Each row is a point. To make a cloud, some directions were put in groups of two or more. Within a group, all points are equally far from the middle, so they leave a hole (a ring in 2 directions, a hollow ball in 3). The other directions are filled evenly. Then the cloud was stretched, turned, moved and blurred a little. Count the holes, and give their numbers of directions, smallest first.
(in the rows, 128 means zero)

Cloud (19 x 3)
[[114  91 159]
 [ 98 125  84]
 [135 191 126]
 [154  83 114]
 [148 181 146]
 [110 157 198]
 [173  92 116]
 [140 177  80]
 [ 65 185 147]
 [ 64  87 145]
 [ 55 163 133]
 [119 191 154]
 [102  99 179]
 [127  98  65]
 [ 97  89 167]
 [113 193 146]
 [144  78  78]
 [122 175  91]
 [173  92 116]]
Holes: 1 (2)

Cloud (30 x 4)
[[183 130  64 139]
 [ 66  99  86 119]
 [131 148  37 145]
 [ 61  96  97 125]
 [ 99 170  65 117]
 [ 86 180 160 157]
 [190 145  94 136]
 [123  53 124 134]
 [106 178 177 145]
 [ 89 160  80  99]
 [153 129 171 157]
 [141 133  95 203]
 [ 92 145  61 112]
 [186 155 120 148]
 [147  99 137 180]
 [182 135  62 148]
 [102 198 147 152]
 [ 83 119  65 114]
 [179 155 135 151]
 [159  92  66 113]
 [ 53 102 113 125]
 [ 96  99 166  72]
 [ 94 170 109 190]
 [183 139  98 112]
 [110 155  95 201]
 [ 98 114 198 118]
 [129  79 133 174]
 [173 152 147 154]
 [ 74  96 115 171]
 [ 96 124 200 123]]
Holes: 2 (2, 2)

Cloud (50 x 6)
[[107 124 138 154  93 191]
 [131 169 126  91 160 133]
 [174 109  96 122 152 116]
 [135 186 148 165  96 160]
 [ 93 107 205 158 166 178]
 [ 60  73 131 122 155 123]
 [187  71 113 122 128 142]
 [ 87 113 123 115  90 152]
 [148  87 188  92 170  74]
 [122  48 194 107 156 121]
 [183  82 137 181 122 119]
 [143 114 155 207 145 153]
 [145  99  81 122 161 192]
 [ 99  46 130 110 170  93]
 [147  99  92 131  63 101]
 [ 99 157  89 164  91  88]
 [151 107 143 134 179  92]
 [138 155 110 103 117 156]
 [114  98  70 201 182 120]
 [ 86  96  86 172 112 186]
 [109 206 129 169 195 125]
 [192  84 102  75 121  67]
 [ 91  83 140 102 158  66]
 [100 100 154 181 166  61]
 [122 105 101 225 134 153]
 [102  96 211 123  86 136]
 [ 57 146  61 139 153  71]
 [100 137 128 201 103 188]
 [107 123 132  92  96 101]
 [121 156  53 147 160  79]
 [ 62 156 167 208 118 192]
 [135 101 127  91  84  54]
 [128 135  85  98 197 144]
 [138  82 196 189  89 140]
 [178 168 172 138  98 109]
 [ 83  48 117 144 142  72]
 [142 162 108 159 153  65]
 [ 86 126 103 171 205 102]
 [ 99  27 128 120 115 130]
 [ 68 118  89 122 189  80]
 [ 96  60 155 137 131 165]
 [149  74 143 166 102 162]
 [138 177 134 198 169 176]
 [191  89 103 120 111 130]
 [140 160 131 138  89 123]
 [162  84 115 100 178 131]
 [141 176 180 133  88 166]
 [ 65 146  98  89 127 147]
 [174 111  89 103 138 123]
 [ 89 200 144 157 107 186]]
Holes: 1 (3)

Cloud (82 x 8)
[[139 115 190 161 110 222  90 184]
 [ 80 162  89 149 162 159 161 152]
 [ 94 151 139 141 169 195 151 153]
 [119 187 161 156 155 194 147  51]
 [113  78 157 126 139 158 148 193]
 [ 96 143 145 164 186 185 206 145]
 [117  61 164 151 121 148 147 102]
 [149 113  79 114  73 122 123 119]
 [176 130 187 163 122 100 138 118]
 [161 163 106 122 110 156 180 158]
 [158 151 177 130 155 182  96 147]
 [164  99 168 183 183 174 121  72]
 [ 97 197 155 136 160 196 156  83]
 [118  94 156 168 169 187 194 139]
 [ 87  91 124 108 176 127  86 134]
 [112  58 113 156  87 130 105  94]
 [181 113 150 186 126 150 171 100]
 [ 69 114 124 188 106 171 155 120]
 [ 91 164 148 153 172 168 136 107]
 [117 155 151 135 153  97 127 117]
 [147  81 190 156 163 186 168 159]
 [138 147  76 123 106 103 120  58]
 [153  90 187 171 123 161 125 160]
 [104  66 134 111 130 168 136 197]
 [127 127 129 189  92 103  79  87]
 [ 71 138 118 189 185 225 136 121]
 [132  52 113 159  81 114 154  99]
 [146 130 173 140 136 195  67 104]
 [160  89 134 185  95 142 171 101]
 [101 153 131 172 220 177 178 140]
 [176 175 115  93  78 149 165 139]
 [ 98  73 110  96 111 134 143 137]
 [162 122 142 114 158 124 113 144]
 [107  61 137 192 115 102 121  86]
 [144 140 133 190 122 103 152 174]
 [ 78 136 117 187 124 210 111  74]
 [118 117 118 173  94 104 189 122]
 [157 136 122 193 122 143 132  64]
 [153 137 201 138  95 202 121 158]
 [160 162 185 148 118 249 112 102]
 [152 159 185 167 151 144  84 166]
 [164 129 185 104  87 160 135 181]
 [ 75 113 154 165 189 198 143  90]
 [182 148 109 140 124 124 108 142]
 [ 50  86 134 164 145 165 155 149]
 [144 135 139 129 191 103 179  99]
 [119 166 133 168 114 131 121 175]
 [160  76 107 114  83  69 126 119]
 [118  95 158 154 182 109 141  95]
 [100 122  82 123 130  60 111 134]
 [107 119  97 116 117  82 110 136]
 [140 107  76 141 114 111  86 108]
 [134 121 129 122 142 216 122  81]
 [129 113 123 138 167 174 129 117]
 [110 143 148 115 184 122 103 135]
 [186 195 145 135 148 174 106  97]
 [129  80  90 160  93 194 151  93]
 [134  86 133 122 166 118 143 210]
 [144 148 133 172 152 145 206 158]
 [150 110 100 183 119 173 146 192]
 [104 115 139 140 177 151 183 173]
 [123 186  91 138 127 170 115 147]
 [164 161 187 110 134 192 138 205]
 [141 132  82 172 130  87 170  86]
 [ 97 104 134 114 131 170 155 117]
 [ 90 133 137 155 103 180 176  75]
 [ 98 136 145 109 131 112 107 167]
 [154 128  92 155 151 150 137 133]
 [129  92 138 124 149 137 160  62]
 [123 121 134 183 204 149 103 129]
 [136 154 194 164 133 141 137 158]
 [122  62 134 119 121 142 140 155]
 [111 146  59 165 125 115 140  89]
 [170 173 144 205 136 119 136 102]
 [ 89 171 127 176 197 209  82  79]
 [161  98 181 163 129 115 199 148]
 [128 154 144 106 144 226  91 152]
 [210 135  73 133  91 128 119 108]
 [ 89 117 145 127 100 190 107 131]
 [ 94 183 142 134 177 220  98  82]
 [156 147 179 139 171 184 113 201]
 [166 137 112 204 178 171 106 113]]
Holes: 0

Cloud (89 x 9)
[[ 87 112  88 163 119  88 192 169 143]
 [ 88  97  81 171 115 136 118 139  82]
 [171 128  48 132  53  96 170 181 136]
 [143 121 168  63 109 103 126 130 121]
 [136 178 102 117  85 130 103 147  55]
 [146 109  77 112 112  88 126  91  68]
 [127  59  82 150 117  83 155 164 148]
 [149 104  47 127  89 160 165 145  69]
 [135 151  88 104  96 180  97  86 116]
 [101 138 105 185  91 137 127 104 130]
 [187 117 152 148  50 124 117 156  59]
 [ 76 129 159 184  82 139 102 115  85]
 [158 137 158  55 117 146 129 151  33]
 [173 145 156 130 141 149 178 109 123]
 [199 158 113  87  91  68 199 132 107]
 [175 110 137 147 118 197  85 150  89]
 [100  98 160 168 121 128 192 155  92]
 [134 141  87  98  83 111  99 143 161]
 [176 152  77 122 131  85 178 188  85]
 [137 145 115 145  85  33 175 174 107]
 [198 177  96  61 172 101 129 169 149]
 [148 167 120  79 113 163 113  54 104]
 [119 134 190 150 124 101 114  90  80]
 [127  93 104  92 158  73 163 155 161]
 [138 120 109 156 186 111 132 103 130]
 [101 116 127 128  81 187 196  89  88]
 [144 182 177  87 121 152 180 146  88]
 [185  48  99 118 141 151 124 126  67]
 [148 159 182 117 153  96 101 167 163]
 [ 83  85 131 169 160 155 120  93 132]
 [163  73  86  85 134 165 166  96  43]
 [147 176 141 130  77 127 178 101  74]
 [205 149 102 118 133 143 117 141  53]
 [204 134  65 116 122 110 172 201 163]
 [131 135 168  94 138 118 186 193  68]
 [172 108  68  79 171 130 196 115 101]
 [166 158 102 100  53  73 204 127  79]
 [140  93  85 141 181 129  93  99  97]
 [108 174 113  72  86  69 195 134 149]
 [194 109  86  48 105 107 190 144  87]
 [175 187 142 143 122 117  53 137 135]
 [105  39 105 144  96 156 154 106  48]
 [132  77 130 185 125 165  56 109 109]
 [172 150  89 168  99 124 114 141  74]
 [137  91 162 126 164 185  70  87  99]
 [105 130 187 119 180 115 142 108  90]
 [102  83 127 155  76  94 171 166  31]
 [119 131 116 103 109 168 208 168 119]
 [187 128 101  74 123 187 113 130 138]
 [142 133 138 116 128 199 157 114 161]
 [123 152 190 129  99 123 130 186 136]
 [161 222 156  99  95 129 110 124 115]
 [106 113 136 123  60 123  86 109 113]
 [155  39 107 126 152 117 141 120  69]
 [166 146  83 149  46 106 168 146 171]
 [143 109  47 145 107 158 160 141  88]
 [110 131 174 100 142 130 132 161  30]
 [161 178 115  50 118 137 157 154  48]
 [215 161 136  61 101 136 110 145  64]
 [154  51  76  97 108 142 190 139  77]
 [155 114 123  86 179 197 154 102 115]
 [231 162 109 129  94 134  92 147 164]
 [151 162  81 107  69  63 217 187 105]
 [117 156 100 146 122  76 193 188 163]
 [113 134 193 155  51 146 157 110  79]
 [140 128  81 101 174 135  91 151 156]
 [207 126  61 113  99 129 145 185 164]
 [122 121 143 107 104 195 169  83 143]
 [202 105  49 152 140 124 129 142 112]
 [177 132 173  84 137 103 191 149 132]
 [131  78 127 168 108 177  90 157  68]
 [ 87 113 148 198 111 137 112 126  85]
 [126  59 126 116 143 134 119  89  34]
 [102  93 151 126  60 175 135  80  20]
 [105 141  94 110  80 106 194  81  95]
 [132  83 116 123 176  70 165 127 100]
 [178 117  73 136 113 145 169 187  78]
 [143 145 112 110 128  67 173  93 104]
 [148  86 122 106 174 164 164 169 131]
 [129 107  99 125 179 116 118  85  87]
 [180 177 100  49 100  98 181 188  72]
 [165 176 177 107  45 131 157 157 118]
 [178 183 126  45  65 119 159 170  82]
 [157  94  89 138 187 100 103 183 121]
 [168  98 117 109  59 176 111 125 115]
 [209 109  63 115 120  96 146 105 125]
 [129  93 117 155  84 143 208 153  55]
 [128 147  78 137  75  58 199 192 143]
 [114 198 133  97  58  84 183 128 141]]
Holes: 3 (2, 3, 4)
